Each row is a point. Two turns around zero, p and q, are shown by what they do to some points. Where does a point land after both, in the order given? Backwards means that the second turn is done in reverse. Each puzzle has new turns, and all numbers are rounded.

Turn p:
[ -3 -31  28] => [ 22 -33 -12]
[-8 37 -9] => [-1 35 18]
[ -3 -37   2] => [ -3 -37  -6]
[ -9 -17  -2] => [ -2 -18   5]
[ 23  47 -19] => [-16  53  -6]
Turn q:
[ -2 -39   4] => [-30   1 -26]
[37  4  0] => [ 22 -24 -18]
[28 30 15] => [ 28 -31  12]
[-15  18 -16] => [12 21 15]
[-48 -13  -2] => [-33  33  16]
Where do these land?
p, then q: [-8 15 25] => [ 20 -22  -7]
p, then q backwards: [-17  35  -5] => [-30  20 -15]
q, then p backwards: [22 25 28] => [-29 -30  13]
q, then p backwards: [ -7 -23   0] => [ 18   0 -16]
q, then p: [-21 -28 -44] => [-15  48  26]
q, then p backwards: [ 31 -25  -5] => [ 31 -22  14]

Turn p:
[ 22  -6 -35  -2  21   5] => [-24  36   1 -10   7  13]
[ -5   9 -12 -34   9   8] => [-10   0  33 -18   7   4]
[-18  22  26  21 -33  11] => [ 17 -45 -13  22  -5  13]
[  4  41 -19  33  12 -42] => [  9  27   3  30 -51  27]
[ 17  21 -11   3  14  24] => [-5 12  8  7 19 31]
[  6 -21  43   2  -9   8] => [ 29 -15 -19  -1  24 -22]
[-19 -22  -4 -18  16  22] => [-24  -4  15  -3  25 -22]
[ -7 -45  14  -6 -30 -37] => [ 10 -12 -29 -28 -25 -46]
Turn q:
[-45 -39 -30 -34 -24 -15] => [-41 -49 -16  -8  35 -28]
[ 13   9  11 -20   4   3] => [26 -4  0 -8 -1 -5]
[ -6   4 -48 -19  21   5] => [ -2 -39  15   1  21  31]
[  4   6  28  26  22 -21] => [  1  30  31  10 -17 -13]
[ 22 -13   7  14 -13 -10] => [  2   8 -13  25 -15 -10]
[-20   4 -13 -12 -24 -13] => [-12  -5 -13   0  33  -9]
[ 16  17  39  39 -18  14] => [  7  56 -17  -1 -26   2]
[15 11  5  8 33 37] => [ 16   2  14 -19 -31  33]
Where do these land?
q, then p: [19 21  5 -4  2 47] => [-10  -6   2 -34  26  32]
q, then p backwards: [ 27   7   6 -32  30 -11] => [ -9  23  42 -18  -3 -13]
q, then p: [  5  19   3 -29 -38  -2] => [-14  46  11  -9  -5  12]
q, then p backwards: [ 12  -1 -21   0   1 -15] => [-11  13  10  13   5  15]
p, then q backwards: [-14   6  11  15 -10 -39] => [ 34 -24  21   1   6   5]
q, then p: [-35  11 -26  12 -17  44] => [-42 -17  40  -4  25   0]
q, then p backwards: [-13 -39 -10  42  12   2] => [-35   6 -47  13   1  -5]
p, then q backwards: [  0 -25  33  -3  19 -26] => [ 13   3  39 -18 -11 -25]
